Each row of a before or after table is a point. The points were changed in one or more steps. Then noise was added and the rows were shuffled. The steps act on how far a point lies along the listed directions, d1 being the first. Write out the steps. A step turns or swaps two directions, mirrors them in a line or flattens them onto one, adds a multiple of one to another, or multiplies one. Angles are multiples of 10 degrees, from the lower direction toward the higher: turns from -170 to 170, lines from 10 to 170 but not 90. Use the fewest steps. Two steps may share a direction if one is a turn and the other turns, adds or multiplies; they go together, in the order done. Otherwise the lowest direction goes first.
(in the rows, 128 means zero)

Directions:
(1): [ 76 157]
(2): [99 76]
Before (8 x 2)
[[122 191]
 [151 148]
 [ 97  87]
 [182  66]
 [122 124]
 [ 74 139]
 [174 168]
 [ 84  76]]
After (8 x 2)
[[120  69]
 [133 135]
 [129 194]
 [176 150]
 [120  98]
 [ 46 133]
 [131 180]
 [182  87]]
Steps: turn d1 and d2 by -140 degrees

Directions:
(1): [170 187 177  88 109 162]
(2): [197 122 102 168  73 107]
(3): [146  77 199 114 132  78]
(4): [119 118 174 203 131 180]
Before (13 x 6)
[[230 151 151 203  37 166]
 [192 148 115 155  64 111]
 [ 86 110 151  59 156  70]
 [136 170 178  30 153 150]
 [121  31  99 118 138  80]
 [184 186 144 134  58 120]
 [145 128 141  89 110  60]
 [180 142 108 155 113 120]
 [106 131 170  75 154 113]
 [136 151  94 150 118 144]
 [201 177 133 128 103 149]
 [116 167 144  54 106  79]
 [104 122  39 164 103 160]]
After (13 x 6)
[[203 164 130 150  98 144]
 [176 189 164 106  84 150]
 [ 94 109 134  33 168 131]
 [173  89  43 154  99  80]
 [169 174 149 122 128 151]
 [182 185 147 144  58 125]
 [136 157 103  72 113  78]
 [ 83 158 137 139 133 219]
 [ 91 108  71  90 136  56]
 [220 171 225 139  63 175]
 [127 156 136 149 130 162]
 [123  95  85 126 122  72]
 [121 154  66 110  81  74]]
Steps: swap d1 and d2; turn d3 and d4 by -40 degrees

Directions:
(1): [145 140  82 120  42  78 154  85 156 148  71]
(2): [221 121 121 124 182 163 158 117 173  92  80]
(3): [149  92 101 109 124 159 110  60  26 112 118]
(4): [104  61 213  70  95 129 151 131 138  95  96]
(5): [110 124 130 157 127 174 233 151  93 183 111]
(6): [106 145 123 140 176  41 160 152  80  75  84]
Before (14 x 11)
[[194 138  87 133 161 141  92  98 163  88 106]
 [155 107 129 123 144 134 141 120 144 111 112]
 [164 127 135 116 115 156 135 122 185 128 111]
 [138 130 121 147 129 129 193 173 178 164  92]
 [133 135 124 108 152 149 138 132  98 113 121]
 [135 118 147 119 179 163 166 143 121 126 103]
 [126 140 100 138 102 136 122 118 134 146 149]
 [113 139 126 158 181 170 149 154  96 137 160]
 [122  91 167  95 149  97 119 147 136  75 106]
 [124 142 123 133 136 139  93 128 159 141 146]
 [ 97 156 149 141 179 152 140 191 108 138 160]
 [152 128  89 132  92 168 152  94  84 167 130]
 [150 113 141 120 155 184 130 123 120 133 149]
 [145 121 138 132 153 125 154 102 139  98 113]]
After (14 x 11)
[[ 89 169 128 134 106  74 182 175 147 146  96]
 [122 123 136 110 174  15 124 154 123  37  77]
 [141 105 155 134 123 247 130 132 119 185 194]
 [139 136  99 126  96 174  96 101 174 179 149]
 [112 154 127 159 129 125 194 173 161 153 123]
 [161 118 155 117 112 204 125 131 212 170 162]
 [146 131 148 108 169 116 180 151 164 103  68]
 [165 107 127 123 148 138 141 121 153  98 106]
 [121 147 133 117 163 118 156 160 133 106 117]
 [162  89 110 112 105 134 186 109 110 141  56]
 [140 129 135 137 176 103 163 107 136  70  96]
 [208 149  81 150 187 176 107 113 169  98 115]
 [125 124 113 130  93 191 111 107 129 169 177]
 [193 104 122  96  89 224 105  77 185 150 130]]
Steps: turn d1 and d3 by 100 degrees; multiply d2 by 1.3; turn d4 and d5 by -30 degrees; multiply d6 by 3
